Each row is a point. Each copy is the shape, with its points in the same order, turned, moved and blurred by noise. Is it also mirrored, or only turned?
(in the rows, 128 means zero)

Shape:
[[158 121]
 [114 179]
 [174  76]
 [105 161]
 [ 95 164]
 [106 154]
 [105  74]
 [135  66]]
Copy 1:
[[145 163]
 [ 76 156]
 [190 150]
 [ 86 142]
 [ 76 135]
 [ 89 137]
 [161  95]
 [177 113]]
Copy 1 is: only turned
Copy 2:
[[148 150]
 [ 75 139]
 [193 136]
 [ 81 120]
 [ 73 111]
 [ 90 113]
 [159  76]
 [178  96]]
Copy 2 is: only turned
Copy 3:
[[127 164]
 [155  99]
 [ 91 196]
 [135 100]
 [135  89]
 [128 102]
 [ 56 139]
 [ 64 168]]
Copy 3 is: mirrored
Copy 4, 8 rows:
[[129 167]
 [145  93]
 [110 207]
 [118  98]
 [118  87]
 [120 103]
 [ 62 161]
 [ 78 184]]
Copy 4 is: mirrored

Shape (9 x 4):
[[113 133  81 161]
 [219 111 146 108]
 [129  48 126 158]
 [ 84 128 176  48]
 [152  89 104 127]
 [128 115 109 116]
 [118 145 183  94]
 [128 151 151 110]
 [167 145  54 158]]
Copy 1:
[[153  99  71  93]
 [176 176 146 176]
 [139  66 143 142]
 [ 53 177 152  83]
 [140 115 111 148]
 [125 127 101 118]
 [112 176 158  79]
 [132 164 128  87]
 [185 126  44 127]]
Copy 1 is: mirrored
Copy 2 (9 x 4):
[[145 140 178 170]
 [152  59  99  95]
 [114 132 190  77]
 [ 88 188  55 107]
 [151 125 157 106]
 [141 146 137 127]
 [ 86 133  77 131]
 [108 128 102 149]
 [191 105 171 174]]
Copy 2 is: mirrored
Copy 3:
[[ 74 187 144  98]
 [163 116  81 152]
 [ 40 121  99 132]
 [119  59 158  36]
 [ 91 140  92 111]
 [ 95 140 121  84]
 [133  85 168  90]
 [130 120 156  90]
 [109 220 110 116]]
Copy 3 is: only turned
Copy 4, 9 rows:
[[122 116  68 144]
 [219 147 149  99]
 [157  46 123 127]
 [ 94 148 210 158]
 [157 102 117 105]
 [131 122 121 125]
 [142 152 179 176]
 [142 154 145 162]
 [155 143  45 106]]
Copy 4 is: only turned

Shape:
[[140 165 129 127 121 118 123 145]
 [136 181 129 125 127 148 101 148]
 [141 143 140 116 162 117 160  77]
 [138  85 113 169 135 167 101 137]
 [ 56 208 151 149 115 110 108 129]
 [130  84 136 162 119 120 180 147]
 [149 114 141 114 163 113 110 123]
 [107  92 108 129 135 171 128 123]
 [132  95 146 110 117 113  99 138]
 [146  86 151 138 147 115 106 149]
 [  7  92 134 111 159 120 146 145]
 [146  91 124 132 130 129  97 101]
 [148 107 143 130 125 121 117 144]
 [ 65  92 149 127 135 215 115 144]]
Copy 1, 14 rows:
[[130 149 138 136 116 117 136 125]
 [115 153 129 152  97 151 126 127]
 [110 140 166 103 181 143 142 105]
 [130  75  74 137 155 148 115 145]
 [ 45 139 155 112  63 109 160 152]
 [175  80 126  99 151 103 165 139]
 [127 130 126 106 157 123  90 112]
 [129 110  91 104 163 159 141 177]
 [136 123  93  81 130 123 100 120]
 [147  97 112 111 138 112  89 129]
 [102 127 133  38 146  93 141 237]
 [112 110  81 102 167 136 114 115]
 [150 115 109 104 128 121 117 119]
 [120  94  98  83 123 192 129 212]]
Copy 1 is: only turned
Copy 2, 14 rows:
[[133 132  99  99 127 115 149 125]
 [131 162  97  93 135 110 148 160]
 [ 83 124 120 107 137 174 160  89]
 [129 116 120 171 158 134  92 158]
 [ 77 129 105 100 102  59 191 156]
 [146  76 133 177 124 136 134  98]
 [109 111 136  97 149 155 119 125]
 [111 137 123 174 113 166 112 151]
 [124 116 168 105 125 121  99 123]
 [127  97 154 112 152 131 103 131]
 [ 63  76 164 159  48 141 151 187]
 [ 99 133 132 129 146 138  80 119]
 [133 114 147 113 136 126 119 120]
 [110 147 170 183 115 146 140 202]]
Copy 2 is: only turned
Copy 3:
[[128 150 133 142 111 118 145 134]
 [148 171 132 145 117 141 145 127]
 [ 86 131  97 128 104 132  83  92]
 [144  84 156 117 167 176 126 135]
 [ 89 215 151 140 164 112 164  90]
 [ 69  68 150 140 148 137 134 142]
 [125 127 128 104 119 123  84 137]
 [116 103 133  96 145 192 144 115]
 [122 108 172  92 118 118 118 131]
 [128 108 170 102 132 126  93 158]
 [ 18 148 153  56 180 161 144 131]
 [135  93 145  86 131 136  98 105]
 [119 110 155 122 120 121 112 142]
 [ 94 126 187  98 149 226 144 115]]
Copy 3 is: mirrored

Shape (14 x 11):
[[142 151  65 152 124 103 101 166 101 116  74]
 [120 110 118 107 178 134 148 149 104  89 136]
 [192  95 159 159 145 201 180 149 161 100 175]
 [170 128 110 167 193 139 159  72 121 157 115]
 [116 107 106  96 128  96 129 194 129 143 166]
 [ 90 132 139  97 173 189 103  99  79 105 164]
 [113  98 132 159 147 180  94 249 127 171 104]
 [173  71 137 100 108 163 153 149 110 120 143]
 [140 156 169 111 197 168  84 123 136 169 146]
 [197 105 147 213  98 113 107 171  91 137 141]
 [122  87 172 116 125 119 138  76 154 124 119]
 [132  68 123 147 172 149 109 187 191 194 137]
 [117 138  97 148 103 169  84 137  79  99 128]
 [ 79 193  92 137 155 165 137 106  73 133  93]]
Copy 1, 14 rows:
[[190 106 152 183 158 146  83 139 122  85  87]
 [116  92 144 117 153 102 137 122  82 111 120]
 [127 110 138  37  96 129 165 125 147  54 167]
 [158 144 108 119 175  94 172  91 181 104 113]
 [160 102 159 142 107  89  70 115  74 116 162]
 [ 91 137  84 118 147 145 157  71  55 114 119]
 [216 112 125  47 133 157  52 148  74 122 132]
 [134 128 179  95 144 140 134 119  98  71 184]
 [176 179  86  94 113 106 165  86  75 116 106]
 [222  88 185 114 111 182 136  92 154 103 157]
 [101 181 188 111 125 120 149  94 129 139 128]
 [193 146 137  42 124  80  57 101 117 115 130]
 [143 120 124 152 140 202 104  89  89  87 110]
 [129 135  60 182 172 159 126 134 115 124 101]]
Copy 1 is: mirrored
Copy 2, 14 rows:
[[131  99 140 150 176  81 175 132 133 105 108]
 [166 172 151  96 149 123 158 117 128 126 180]
 [129 195 156 118 105 202 114 163 153 182 124]
 [ 94 129 185  70 146 168 154  79 112 158  95]
 [128 152 102 127 127  82 138 130 102 170 191]
 [153 175 120  78 140 170 132 103  79  64 166]
 [125 193 127 198 221 107  98 157 108 147 133]
 [178 123 134 125 127 175 117 155 125 173 161]
 [ 88 180 108  59 181 143  92 128  98 112 125]
 [ 58 105 147 182 150 165 125 159 165 146 146]
 [143 126 131 101 104 158  73  61 134 131 146]
 [ 96 195  98 149 189 126 105 101 120 209 118]
 [141 132 115 163 130 140 153 146 116  56 134]
 [135 131 178 105 147 109 158 101  47  53 115]]
Copy 2 is: mirrored

Shape, 15 rows:
[[134 173 112 140 111 134  60  71  71 128 186 202]
 [ 95 126 168 118  59 129 170 158 149 168 174 129]
 [110  92 204 136 112 127  37 167  89 129 143  88]
 [ 63 143  84 137  91 180  74  87  96 171 106 103]
 [129 158 176 106 163 150 139  77  97 187 174 146]
 [186 125 117  95 133 138 101 134 169 108 116 104]
 [105  99 153 137 165 112 165  96  81 129 156 165]
 [160  93 199 200  95 186 110 139 146 139 116 195]
 [159  87 161 175 117 105 146  63 154  95 174 104]
 [133 151  96 135 141 103 162 100 127 145  72  71]
 [135 201 146 126 119  85 136  45 154 113  88 193]
 [173  95 168 133 131 123 157 120 130 177 178  84]
 [141  79 169 136  82 134  66 103  85 104  71 140]
 [170  92 168 118 138  81 141 144 206 162  72 179]
 [112 101 145 127  98 120  83 107 128  87 108 131]]
Copy 1 (15 x 12):
[[173 118 201 143 229  79 124 121 159 159 154 187]
 [105 136 173  90 111 119 152 110 151  93  45 151]
 [ 99  17 187 148 148 148 129 122 103 129 105 105]
 [182 134 126 158 202 116 164 131  58 102 107 131]
 [112 140 196  63 154 104 170 115 120 127 180 159]
 [163  99 129 104 107 170  74 171 134 124 143 159]
 [ 78 138 145 123 160 121 164 102 181 119 180 144]
 [ 92 117 179 138 153 202 179 167 155 197  84 185]
 [ 46 146 145 124 152 158  58 123 140 134 136 180]
 [152 182 108 143  96 141 102 122  99 117 161 105]
 [144 218 196 138 156 109 100 201 174 144 163 132]
 [ 86 121 156  62 110 161 110  78 116 134 129 157]
 [134  95 183 186 186 213 126 146 141 124 128 113]
 [119 153 140  66 107 196 120 188 199 171 116  87]
 [120 102 150 165 171 157 105 165 148 107 121 128]]
Copy 1 is: only turned
Copy 2:
[[104 198 156 145  89 120 128 125  72 211  91 153]
 [ 53 143 136 173 184 159 148 106 107 108 163 142]
 [ 86 122 121  84 101 129  90 139  23  77 135 195]
 [105 161 149 156 100 160  43  82 132 108  78 183]
 [ 83 203 117  81 145 100 135 107 158 165 112 160]
 [137  74 153  81 125 171 101 153 125 146 143 114]
 [ 85 165 112  98  90  97 171  77 115 128 135 109]
 [ 49  60 171 124 155  45 106  99  78 159 116 134]
 [ 94 113 206 101 102  96 181 142 132 100 152 138]
 [182  96 114 122 131 137 134 110 179  96 102 149]
 [131 110 120 138 130 122 203 133 138 175  33 123]
 [ 87 137 153  91 150 106 136 137 151 124 200 169]
 [ 97  68 146  95  72 126 128  82  61 117  93 175]
 [ 79  14  79 113 137 109 153 152 151 152 149 101]
 [ 97  96 154 111  83 149 133 119  78 115  93 141]]
Copy 2 is: mirrored
Copy 3, 15 rows:
[[102 143 141  10 121 188 140 126 113  60  99 112]
 [124 148  92 144  55 108 105 148 119 138  90 175]
 [128  92 126 137 143 192 128 183 159  71 164 217]
 [ 58  90  80  98 152 109 105 170  96  67 131  96]
 [117 169 181  82  96  86 127  96  89  47 112 159]
 [175 150 163 136 137 131 137 163  94 140 177  97]
 [123  93 177  81 113 103 108  75 117 113 109 171]
 [191 105 154 135 133 157  73 167 135  77  21 137]
 [204 137 133  87 105 117  49  98 154 115 153 130]
 [151 123 117  97 177  41 113 127  70 142 164 123]
 [182 158 142  27 134  51 165 136 149 100  83  84]
 [151 171 152 128 103 106  59 124  87 114 146 179]
 [168  58 136  78 142 143 116 204 139  76 137 156]
 [183 145 209 117 147  74 110 193 139 175  88 138]
 [158  80 122 102 129 146 133 169 150 107 143 122]]
Copy 3 is: only turned

Shape:
[[131 126 150 120 105 147 183 144 116 111 101 177]
 [106  91 105  87 130 106 198 115 199 175 190 103]
 [108 177 156 154 137 163 155 181 145  65  75 147]
 [115 144  93 148 144 101  88 118 113 108 150 109]
 [170 135  89 114 137 123  99 138 161 169 122  81]
 [141 131  84 182 142  99 124 158 140  73 147  88]
 [143 132 189  87 127  60 181 159 151  98 107 135]
 [111 132 157  79 138  81 184  51 201 122 128  91]
 [161 168 146 206  92 132 101 167 148  78 141 193]
 [171 129 128 133 146 168  99 159 151  47 153 129]
 [ 72  67 137  80 186  65 134  93 189 159 150 132]
 [ 99  34 187 120 124  96 146  91 190 164 138 103]
 [160 129  58 149 103 138  92 112 119  80 135 111]
 [131  58 117  76 158  69 173  91 180 138 134 127]
 [189 171 128 187 168 157 127 134 105  98 147 148]
 [160 158 110 150  97 162  96 161 175 105 137 208]
 [142 168 144 123  89 166 102 168 111 100 177 158]]
Copy 1:
[[134 178 131 193 185  94 132 172 131 147 125 170]
 [175 134 201 106 174 115 180  76 163 130 105 113]
 [147 121 128 217 146 112 101 189  78 153 173 172]
 [ 89 133 103 126 116 138 142 114 131 103 181 148]
 [141 148 105  99 133 146 101  91 147 169 152 108]
 [122 134 144 146  84 145 139 146 151 124 211 130]
 [141 154 152 193 124  18 126 124 131 149 128 127]
 [193 138 141 160 113  84 163  66 119  91  77 122]
 [ 91 149 139 222 125 142  88 136 154 161 199 227]
 [129 174 160 130 100 130  80 155 105 133 193 195]
 [148  79 151  84 145  53 155  90 162  91  84 144]
 [126 112 187 126 122  98 127 110 175 112  29 127]
 [111 181  95 122  93 176 147 140 135 135 183 169]
 [178 144 149  99 130  60 163 111 183 110  90 133]
 [123 177 115 177 152 146  64 141 145  95 211 171]
 [128 153 129 166 156 144  98 124 144 185 179 249]
 [ 74 186 156 162 167 132 107 115  97 158 184 193]]
Copy 1 is: mirrored
Copy 2, 17 rows:
[[166 127 159 113 133 139 136 116 129 160  62 106]
 [ 60 150 124 198 140 160 138  65  86 118 133  89]
 [193 158 184 115 163 176  81 169 163 156  79  88]
 [141 140  80 159 165 140 108 184 150 101 140 138]
 [147 144  63 136 141 190 127 135 115 129 191  94]
 [144 174 121 155 136 183 133 195 159  71 133 119]
 [116 191 170  80 119 107 111 108 145 142 119  91]
 [ 73 202 111 162 190 110 133  77 152 154 135  61]
 [232 158 151 176  79 139 118 189 162 147 100 134]
 [191 166 158 149 155 186 139 157 174 135 155 169]
 [ 80 121 129 171 170  93  91  52 137  88 173 102]
 [ 92 113 160 170 160  85 165  90 122 121 181  55]
 [166 133  68 159 145 181 160 178 181 115 122 144]
 [ 84 149 117 143 154 121 149  43 144  88 149  96]
 [230 190 123 149 156 153 133 171 111 112 109 149]
 [220 129 129 185  83 175 106 133 161 169 108 147]
 [173 139 139 155 120 161 123 179 123 187 114 180]]
Copy 2 is: mirrored
Copy 3 (17 x 12):
[[159 113 153  74 115 166 136 109  89 150 165 141]
 [ 98 160 130 189 107  65 158 120 114 175 217 141]
 [160 110 130  76 120 184  92 117 130  78 171 175]
 [ 70 117 190 147 135 118 100 137  92  86 149 106]
 [ 94 128 131 159 120  78 148 110 136  91 119 110]
 [116  78 189 163 160 115 118 140 117  63 170 128]
 [205 186 182 125 107 138 140 131 125 119 174 135]
 [106 221 188 163 137 105 136 108 133 165 165 199]
 [150  74 146  68 151 158 130 230  79  66 154 143]
 [113  99 169  76 170 127 132 147 170  79 184 110]
 [100 190 183 173  82  75  87 133 133 186 174 116]
 [105 170 171 184  75 136 143 168 166 209 150 134]
 [ 74  65 201 113 156 105 162 126 109  79 145 127]
 [129 162 202 163 107  68 135 113 134 196 164 125]
 [131  80 137  96 217 157 109 145 105 101 139 101]
 [121  83 120  43 125 100 137 198  96  92 154 138]
 [106 117 135  69 130 165 161 155 100  72 190  96]]
Copy 3 is: mirrored
Copy 4, 17 rows:
[[147 123 124  65 104 110 151 111 128 127 111  98]
 [ 83 143  74 145 131 179 132 118 194 159 201  76]
 [155 148 170 119 115  84 168  90 143  81  64  89]
 [ 86 142 129 168 155  96 112 159 120 102 127 149]
 [152 164  99 185 159 144  82 166 134 130 131  98]
 [ 89 135 160 187 162  88 128 144 101  94 140  80]
 [150 121 153  79 133 123  87  69 161  85 168  88]
 [ 84 187  82 123 126 171  88  41 160 106 174 115]
 [107  84 174 121  99 128 133 165  98  53  58  86]
 [154 126 153 168 142 140 180 139  85  60 125 118]
 [ 93  96  54 167 129 135  97  69 199 127 191 149]
 [113 111  86 165  50 156  86  70 152 151 197 117]
 [107 163 108 159 144 100 136 185  64  91 125 114]
 [110 110  51 133 142 142 101  74 145 131 208 104]
 [117 113 172 137 174 144 147 140  75 119  66 120]
 [135  98 108 122 112 146 157 182 124  55  63  88]
 [138 131 168 106 111 146 162 197 130  83 109 136]]
Copy 4 is: mirrored
